Every row gives one point. To make a cloud, some directions were put in groups of two or more. Within a group, all points are equally far from the middle, so they leave a hole (a ring in 2 directions, a hollow ball in 3). The other directions are filled evenly. Then the cloud was stretched, turned, moved and blurred a little. Count the holes, and give their numbers of directions, smallest first.

Cloud:
+0.18, +0.58
+0.61, -0.13
-0.32, -0.40
-0.24, +0.39
+0.64, +0.01
-0.38, +0.13
+0.61, -0.13
+0.39, +0.52
-0.43, -0.04
-0.19, -0.53
-0.37, -0.30
+0.57, +0.30
+0.44, +0.47
Holes: 1 (2)

Cloud (14 x 2):
+0.25, -0.47
+0.65, +0.31
-0.41, +0.76
-0.11, +0.39
+0.03, -0.59
-0.60, +0.08
+0.33, +0.36
+0.35, +0.05
-0.32, +0.47
-0.17, -0.28
-0.11, +0.66
-0.01, -0.52
+0.49, +0.30
+0.43, +0.02
Holes: 0

Cloud (21 x 3):
+0.59, -0.46, +0.21
+0.38, -0.42, -0.42
-0.40, +0.16, +0.48
+0.72, +0.18, +0.14
-0.02, +0.32, +0.64
+0.66, -0.36, -0.30
-0.20, +0.38, +0.32
-0.38, -0.07, +0.10
+0.32, -0.75, +0.46
+0.41, -0.64, +0.58
+0.07, -0.42, -0.29
+0.71, -0.14, +0.14
-0.24, +0.29, -0.02
-0.47, -0.08, +0.31
-0.14, -0.68, +0.18
-0.07, -0.17, -0.37
+0.37, -0.30, +0.88
-0.29, -0.02, -0.09
+0.31, +0.08, +0.73
-0.06, +0.51, -0.40
+0.02, +0.64, -0.20
Holes: 1 (2)

Cloud, 27 rows:
-0.21, +0.29, -0.09, +1.04
+0.15, -0.15, +0.25, +0.37
-0.66, +0.41, -0.09, +0.78
-0.18, +0.76, +0.64, +0.11
-0.05, -0.11, -0.39, +0.05
+0.29, +0.62, +0.13, +0.44
-0.20, +0.11, +0.38, +0.26
-0.60, -0.08, -0.27, -0.21
-0.46, +0.00, +0.52, -0.58
-0.07, -0.26, +0.40, +0.04
-0.29, -0.33, -0.05, +0.51
-0.05, -0.10, +0.26, -0.33
-0.79, +0.82, -0.39, +0.12
-0.34, +0.12, -0.39, -0.07
+0.27, -0.20, +0.51, -0.02
-0.53, -0.46, +0.00, +0.50
-0.30, +0.00, +0.18, -0.27
+0.39, +0.39, -0.20, +0.79
-0.25, +0.12, +0.75, +0.25
+0.53, +0.29, +0.13, +0.36
-0.39, +0.54, +0.57, -0.08
+0.07, -0.19, -0.53, +0.11
-0.70, +0.78, -0.12, +0.08
-0.37, +0.09, +0.52, -0.51
-0.63, +0.19, +0.00, -0.10
-0.52, -0.35, +0.73, -0.23
-0.16, -0.60, -0.12, +0.53
Holes: 0

Cloud (27 x 4):
+0.10, +0.46, +0.44, -0.78
+0.16, -0.32, +1.02, -0.07
+0.13, +0.44, +0.11, -0.67
+0.00, -0.66, +0.04, +0.04
-0.28, +0.18, +0.67, -0.55
+0.50, +0.42, +0.16, -0.42
-0.29, +0.21, +0.60, -0.52
+0.33, +0.22, -0.46, +0.36
+0.38, +0.52, +0.05, -0.38
-0.04, -0.76, +0.23, -0.27
+0.26, -0.50, +0.09, +0.12
+0.28, +0.06, -0.32, +0.50
+0.03, +0.75, -0.55, +0.16
+0.31, +0.25, +0.45, +0.52
-0.59, +0.15, -0.38, -0.06
+0.01, +0.49, -0.57, -0.25
-0.30, +0.37, +0.68, -0.45
-0.02, -0.04, +0.42, +0.57
+0.22, +0.51, -0.58, +0.12
-0.27, -0.04, +0.40, +0.56
+0.37, +0.16, +0.54, +0.37
+0.33, +0.61, +0.51, -0.65
-0.18, -0.55, +0.30, -0.15
+0.46, -0.38, -0.10, +0.02
-0.22, +0.34, -0.45, -0.40
+0.42, +0.20, -0.14, +0.24
+0.39, -0.16, +0.53, +0.16
Holes: 1 (2)

Cloud, 55 rows:
-0.75, +0.45, +0.28, +0.08, +0.38, -0.21
+0.32, +0.72, +0.44, +0.01, +0.03, -0.92
+0.02, +0.16, +0.38, -1.02, -0.19, +0.10
+0.26, +0.79, +0.02, -0.55, +0.35, -0.68
+0.02, +0.00, -0.64, +0.14, -0.31, -0.03
-0.17, +0.62, +0.71, -0.29, +0.15, -0.25
+0.18, +0.46, -0.64, -0.42, -0.05, -0.60
-0.54, +0.14, +0.09, +0.11, -0.66, -0.19
+0.10, +0.70, +0.06, -0.28, -0.18, +0.09
+0.03, -0.11, -0.24, +0.08, +0.25, +0.09
+0.60, +0.04, -0.16, -0.82, +0.51, -0.22
+0.76, +0.34, +0.09, -0.11, -0.01, -0.38
+0.82, -0.19, +0.06, -0.32, +0.02, -0.76
+0.92, +0.10, +0.19, -0.48, +0.44, -0.66
-0.10, -0.06, -0.01, +0.41, +0.54, -0.70
+0.14, +0.61, +0.61, +0.21, -0.06, -0.69
+0.18, +0.03, +0.00, -0.08, +0.54, +0.47
+0.36, -0.61, +0.25, -0.20, -0.22, +0.23
+0.26, +0.03, -0.73, -0.03, -0.36, -0.29
+0.07, -0.01, -0.29, -0.39, +0.48, -0.19
+0.56, +0.05, +0.34, +0.36, +0.03, +0.03
-0.01, -0.33, -0.07, +0.17, -0.08, +0.44
+0.23, +0.11, -0.56, -0.22, -0.21, -0.01
+0.12, +0.30, -0.01, -0.62, -0.13, +0.47
+0.59, +0.23, +0.95, -0.36, +0.20, -0.38
-0.23, +0.67, +0.01, -0.07, +0.02, +0.27
+0.74, +0.45, +0.28, -0.96, +0.28, -0.27
-0.01, -0.10, +0.38, -0.62, -0.67, -0.49
-0.07, +0.56, +0.86, +0.04, +0.25, -0.52
+0.21, +0.41, -0.52, -0.32, -0.11, -0.25
+0.11, +0.59, +0.47, -0.28, -0.43, -0.50
+0.22, +0.74, +0.74, -0.12, +0.10, +0.09
+0.49, +0.66, +0.41, -0.12, +0.40, +0.02
-0.54, +0.30, -0.14, +0.05, +0.45, +0.02
+0.51, +0.43, +0.62, +0.31, +0.09, -0.16
-0.25, +0.36, +0.63, -0.57, +0.26, +0.45
-0.34, +0.91, +0.28, -0.05, +0.35, -0.21
-0.03, +0.81, -0.04, -0.44, -0.30, -0.95
-0.36, -0.01, +0.13, -0.13, -0.49, -0.56
+0.74, +0.11, +0.07, -0.39, +0.15, +0.26
+0.07, +0.62, +0.78, -0.23, -0.04, -0.09
-0.04, +0.03, +0.37, +0.70, +0.47, -0.40
+0.27, -0.21, +0.05, +0.12, +0.43, -0.15
+0.10, -0.17, -0.20, -0.16, -0.07, +0.57
+0.20, -0.13, -0.40, -0.28, +0.08, -0.06
+0.14, +0.51, -0.01, -0.40, -0.25, +0.35
+0.34, -0.07, +0.96, +0.07, +0.59, -0.22
-0.51, +0.07, +0.27, +0.23, -0.53, -0.14
-0.36, +0.23, +0.57, -0.28, -0.33, +0.30
+0.57, +0.43, +0.14, +0.12, -0.74, -0.73
+0.30, -0.03, -0.25, -0.30, +0.07, +0.31
+0.30, -0.30, +0.72, -0.26, -0.24, -0.22
-0.28, -0.04, -0.26, +0.25, +0.34, -0.22
-0.20, +0.54, +0.21, -0.58, -0.12, -0.59
-0.13, +0.69, +0.12, -0.32, -0.45, -0.85
Holes: 1 (3)

Cloud, 89 rows:
+0.13, -0.05, +0.20, +0.33, -0.40, +0.09, +0.69, +0.55
+0.20, +0.12, -0.73, +0.10, -0.56, -0.46, -0.23, +0.25
+0.36, +0.53, -0.35, -0.06, -0.48, +0.59, +0.27, +0.14
-0.28, -0.38, -0.81, -0.07, +0.23, -0.49, -0.17, -0.28
+0.53, -0.11, -0.24, -0.03, +0.31, +0.33, -0.72, -0.11
-0.85, +0.71, +0.17, +0.03, -0.62, +0.47, +0.05, +0.10
-0.48, +0.41, +0.24, +0.62, -0.36, +0.45, -0.36, -0.50
-0.01, +0.01, +0.09, +0.64, -0.50, -0.25, +0.46, +0.24
-0.10, +0.63, -0.01, -0.04, -0.44, -0.23, -0.62, +0.25
+0.17, -0.17, -0.26, -0.16, +0.74, +0.16, +0.45, +0.05
+0.01, -0.46, +0.43, +0.36, +0.17, +0.19, +0.08, -0.76
+0.51, +0.47, -0.38, +0.44, -0.14, +0.27, -0.06, -0.36
+0.15, -0.51, -0.06, -0.24, +0.06, +0.72, +0.35, +0.47
+0.54, +0.21, -0.48, -0.39, +0.21, -0.48, -0.56, +0.01
+0.58, +0.47, +0.59, -0.07, -0.16, +0.31, +0.03, -0.53
+0.04, +0.70, -0.24, +0.12, +0.37, +0.32, +0.53, -0.27
-0.54, +0.59, -0.49, -0.13, -0.31, +0.47, -0.25, +0.20
+0.24, -0.23, +0.06, +0.08, +0.22, +1.04, -0.02, +0.64
+0.02, -0.37, +0.23, +0.07, +0.23, -0.03, -0.56, -1.11
+0.57, -0.50, +0.14, -0.08, +0.09, -0.85, -0.26, -0.64
+0.32, +0.87, -0.02, +0.03, -0.32, -0.26, -0.13, +0.16
+0.34, -0.29, -0.05, +0.10, +0.34, +0.88, +0.36, +0.16
-0.23, -0.22, -0.72, -0.35, -0.32, +0.05, +0.17, -0.06
-0.04, +0.81, -0.46, -0.12, -0.73, -0.32, -0.68, -0.27
+0.81, +0.21, -0.21, +0.37, +0.56, +0.15, +0.00, -0.66
+0.83, -0.51, -0.13, -0.66, +0.22, -0.45, +0.12, +0.15
+0.39, +0.02, +0.13, +0.17, -0.55, +0.45, +0.67, +0.78
+0.37, -0.61, -0.12, -0.83, -0.19, +0.01, +0.15, -0.49
-0.28, +0.42, +0.41, -0.06, -0.76, +0.57, -0.08, -0.03
-0.15, -0.24, +0.17, -0.07, +0.06, +0.16, +0.77, +0.66
+0.55, +0.11, -0.37, -0.10, -0.26, +0.44, -0.30, +0.11
-0.05, +0.35, +0.08, -0.42, -0.06, +0.78, -0.08, -0.80
+0.00, +0.58, -0.60, -0.19, -0.48, +0.50, -0.22, -0.19
+0.07, -0.05, -0.21, +0.86, -0.33, -0.26, +0.19, +0.04
+0.45, +0.71, +0.36, +0.11, -0.17, +0.00, -0.10, -0.15
+0.44, +0.50, -0.10, -0.16, +0.31, +0.60, +0.35, -0.42
+0.19, -0.20, -0.06, -0.86, -0.26, -0.41, +0.22, -0.74
+0.02, +0.61, +0.02, -0.87, +0.32, -0.16, +0.09, -0.07
+0.00, +0.50, +0.38, +0.22, -0.99, -0.15, +0.29, -0.28
-0.16, +0.21, -0.59, +0.39, -0.25, +0.23, +0.15, +0.18
+0.82, -0.22, -0.14, -0.09, -0.01, +0.28, -0.17, +0.32
-0.10, +0.17, +0.03, -0.55, -0.98, -0.02, -0.44, -0.37
+0.22, +0.59, +0.18, +0.00, +0.50, -0.78, -0.34, -0.23
+0.24, -0.56, -0.02, -0.54, -0.27, -0.50, -0.94, -0.75
+0.33, +0.10, +0.57, +0.11, -0.06, +0.30, -0.39, -0.51
-0.34, +0.33, +0.00, -0.80, +0.22, -0.18, +0.03, -0.82
+0.60, -0.35, +0.66, -0.11, -0.05, -0.01, +0.53, -0.15
-0.39, +0.33, +0.52, +0.23, -0.17, -0.27, -0.08, +0.03
+0.39, +0.23, -0.37, +0.09, -0.45, -0.46, +0.46, +0.13
+0.41, -0.30, -0.46, -0.18, +0.29, -0.89, -0.10, +0.05
+0.55, +0.23, +0.88, -0.29, +0.00, -0.06, +0.07, -0.10
+0.03, +0.59, +0.05, +0.20, +0.27, -0.63, -0.46, -0.46
+0.08, +0.31, +0.02, -0.83, -0.36, -0.30, -0.14, -0.79
-0.39, -0.20, +0.25, -0.25, -0.68, +0.30, +0.16, +0.09
+0.84, +0.45, +0.33, -0.24, -0.24, +0.43, -0.04, +0.56
+0.41, +0.36, -0.56, -0.01, -0.85, -0.06, +0.35, +0.12
+0.69, +0.41, +0.73, +0.01, -0.38, +0.31, -0.28, +0.14
-0.45, -0.10, +0.32, -0.26, -0.41, -0.19, -0.39, +0.15
-0.22, +0.89, +0.03, +0.49, -0.66, +0.13, -0.28, -0.19
+0.07, +0.20, +0.41, -0.31, -0.24, +0.51, -0.52, +0.32
+0.06, -0.70, +0.12, +0.30, +0.28, -0.33, -0.14, +0.04
-0.34, +1.04, +0.12, +0.43, -0.37, +0.25, +0.20, +0.09
+0.52, +0.30, -0.25, +0.61, +0.10, -0.30, +0.27, +0.07
-0.12, +0.51, +0.07, +0.07, -0.56, +0.44, -0.38, -0.52
+0.01, +0.32, -0.23, -0.29, +0.22, -0.22, -0.40, +0.61
-0.35, +0.00, -0.03, -0.53, -0.56, -0.41, +0.34, -0.02
+0.20, +0.07, +0.45, +0.17, -0.01, -0.25, -0.14, -0.82
-0.11, -0.05, -0.01, +0.29, -0.94, -0.33, -0.38, -0.39
+0.18, +0.36, +0.31, +0.01, -0.21, -0.70, +0.00, -0.73
+0.28, +0.18, -0.15, +0.39, -0.19, -0.07, -0.22, +0.89
+0.20, +0.23, +0.25, +0.02, -0.49, +0.27, -0.48, -0.75
-0.27, +0.38, +0.26, -0.38, -0.48, +0.19, -0.24, -0.03
-0.41, -0.23, +0.20, +0.46, -0.59, +0.36, -0.01, -0.36
-0.29, +0.11, -0.08, +0.05, +0.02, +0.75, -0.72, -0.38
+0.51, +0.17, -0.73, -0.01, +0.38, -0.73, -0.17, -0.45
+0.26, +0.23, -0.19, +0.54, +0.27, -0.12, -0.18, +0.35
-0.31, +0.05, +0.20, -0.18, -0.21, -0.46, -0.14, -0.38
+0.61, +0.09, -0.56, -0.53, -0.15, +0.18, +0.14, -0.12
+0.86, +0.00, -0.55, -0.06, -0.29, -0.06, -0.05, -0.36
-0.13, +0.64, -0.39, -0.55, -0.16, +0.18, +0.03, +0.32
-0.80, +0.22, -0.16, -0.38, -0.40, -0.12, +0.19, -0.64
-0.33, -0.31, +0.13, -0.27, +0.61, +0.24, -0.94, -0.51
+0.45, +0.56, -0.33, -0.68, +0.08, +0.09, +0.23, -0.08
+0.29, +0.66, -0.38, -0.19, -0.11, -0.23, -0.42, -0.61
+0.27, -0.72, -0.43, +0.04, +0.81, +0.08, -0.28, -0.32
-0.11, +1.00, +0.23, +0.09, -0.32, +0.09, +0.44, -0.59
+0.25, +0.65, +0.03, -0.69, +0.17, -0.26, -0.02, -0.02
+0.02, +0.01, +0.10, -0.34, +0.04, +0.19, -0.70, -0.70
+0.20, +0.16, +0.77, +0.02, -0.30, +0.19, +0.18, -0.21
Holes: 1 (2)
